Every row gives one point. To make a cloud, some directions were put in groups of two or more. Within a group, all points are equally far from the middle, so they leave a hole (a ring in 2 directions, a hollow ball in 3). The other directions are filled evenly. Then the cloud was stretched, turned, moved and blurred a little. Count the holes, and give their numbers of directions, smallest first.
In the rows, 128 means zero.

Cloud, 13 rows:
[[ 87 165]
 [170  86]
 [141  64]
 [ 77 133]
 [ 99  85]
 [163 131]
 [ 83 109]
 [125 169]
 [ 79 122]
 [132 165]
 [154  67]
 [ 80 154]
 [170  87]]
Holes: 1 (2)

Cloud (15 x 2):
[[159 155]
 [ 89  92]
 [211 129]
 [171 150]
 [148 104]
 [102 121]
 [174  83]
 [141 148]
 [204  90]
 [ 87 140]
 [123  76]
 [162  57]
 [142 158]
 [155 113]
 [129  89]]
Holes: 0

Cloud (21 x 3):
[[ 60 141  88]
 [113  60  97]
 [166  88 161]
 [196 168 151]
 [144 154 150]
 [115 121 152]
 [ 80 131 123]
 [160 119 166]
 [187 130 174]
 [172 117  59]
 [110 128 127]
 [161  94 166]
 [165 100 165]
 [ 76  91 105]
 [ 63 157 140]
 [171 129  99]
 [212 115 153]
 [129 122 107]
 [205 106 157]
 [150  80  80]
 [ 91 112  78]]
Holes: 0

Cloud:
[[126 176  61]
 [111 103 192]
 [116 109 112]
 [163 176 157]
 [143 151 155]
 [ 98 176 157]
 [173 166 109]
 [106 105  89]
 [ 84 118  81]
 [120 109 215]
 [115 109 184]
 [ 85 211  81]
 [134 163 112]
 [163 143 173]
 [114 151  69]
 [118 165 121]
 [159 152  64]
 [ 86 104  92]
 [115 102 199]
 [142 114 192]
 [132  91 123]]
Holes: 0

Cloud (29 x 4):
[[114 140  63 147]
 [ 89 148 167 190]
 [ 99  80  88 164]
 [ 61 131 163 121]
 [ 83  96 144 189]
 [185 109 111 171]
 [139 184 107 130]
 [159 168 146 103]
 [106  97  99 188]
 [103  90  82 168]
 [191 121  85 114]
 [106 112 108  74]
 [123 184 163 157]
 [ 71  95 171 162]
 [103  84  73 114]
 [143 183 105 128]
 [ 91 143 165 193]
 [151 145 149  82]
 [181 118  94  89]
 [ 84 153 167 184]
 [ 75 128 165 186]
 [112 129  61 151]
 [ 97 119 121  76]
 [ 96 100 129 196]
 [ 74 133 107 100]
 [117 189 125 140]
 [158  62 155 136]
 [ 86 100 142 192]
 [173  72 152 141]]
Holes: 2 (2, 2)

Cloud, 48 rows:
[[114  81 118 107  86  71]
 [ 85  99 114 113 179  82]
 [107  73 188 174  92 159]
 [ 97 128 167  72 113 170]
 [145 109  80 143 167 133]
 [127  69 126  95 193 102]
 [154 126 130 128 164  65]
 [124 157 141  75 147 172]
 [ 78 102 156  60 111 125]
 [ 90 120 190 128 191 102]
 [154  98 147  80  86 136]
 [124  45 138 115 107  92]
 [104  93 183 177 153 166]
 [ 79 126 140 130 184  91]
 [127  49 189 165 115 128]
 [125 158  96 105 182  84]
 [ 99 177 138 148 176 122]
 [ 59  96 183 110 105 112]
 [148  87 151 193 128 143]
 [ 91  72 126 127 162 159]
 [149  92 207 148 164 101]
 [ 79  81 191 132 100 162]
 [155  59 174 152 154 117]
 [101 194 105  87 112 127]
 [160 123 207  97 105 120]
 [100  52 114  92 136  94]
 [113 117 144 205 100  99]
 [113 108  75 141  82  86]
 [107 140 180  66 135 165]
 [112 137 167  45 155 131]
 [134 146 230 106 113 110]
 [114 178 198 146 156  97]
 [140  90 135  83 201 118]
 [131 139  91 129  55 109]
 [132 145 169 186 145  86]
 [168 174 103 126 135 108]
 [ 81 162 180 137  66 105]
 [120  70 194 165 136  88]
 [111 152 157 164 174 162]
 [101 205 178 119 128 113]
 [126 145 149  66 158 166]
 [117  71 133 135  96  68]
 [155 126 147  56 148  96]
 [133 110 130  50 114 142]
 [120 110  77 149  74 100]
 [ 89 148 161 165  59 154]
 [ 99 115 157 176  68  86]
 [107 105  89 121 170  72]]
Holes: 3 (2, 2, 2)

Cloud, 50 rows:
[[162 122  89 158  94 157]
 [194 186 167 124 107 138]
 [165 179  88 132 100  99]
 [194 192 147 129  76 118]
 [207 169 141 132  62 116]
 [147 151 158 173  62 112]
 [ 35 144 138 104 181 112]
 [ 30 106 115 110 181 126]
 [136 182  86 109 146 166]
 [ 53 142 103 100 108 110]
 [142 146 162 172  64 120]
 [ 67 155 118  86 112 102]
 [124 128 177 102 152  73]
 [137  83  92 101 101 126]
 [ 85 150 203  92 127 115]
 [ 95  75 134  97 167 129]
 [118 153 168 139  46 139]
 [175 116 132  68 110 132]
 [156 155  79  86 142  95]
 [190 156 143 152  53 121]
 [ 23 107 108 130 153 127]
 [118  88  81  93 110 128]
 [142  79 125 110 160 120]
 [124 124  93 159 103 164]
 [108 125 100  61 147 154]
 [182 155  76 113 176 152]
 [140 103  92  83 192 126]
 [172 151  57  98 133 111]
 [173 164  73  95 153 108]
 [ 77 152 139  88  98  86]
 [185 110 110  87 167 138]
 [ 64  94 126  96 177 145]
 [ 47 145 151  90 175  95]
 [109 149 178  95  63 131]
 [ 56 106 201 120 126  91]
 [ 24 127 126 117 179 119]
 [200 161  77 117 106 178]
 [116 109  99  71 107 149]
 [106 141 165  88  79  88]
 [162 140 150 166  72  95]
 [103 160 161 177 114  96]
 [ 93 114 152  88 156 162]
 [160 160  83  89 144  94]
 [123 115 136  78  86 152]
 [ 61 116 206 118 129 110]
 [ 84 155 109 103 175 161]
 [177 181  83 108 156 114]
 [ 63  87 100 102 189 106]
 [104 135  97  92 102 171]
 [135 156 170  96 105 170]]
Holes: 3 (2, 2, 2)
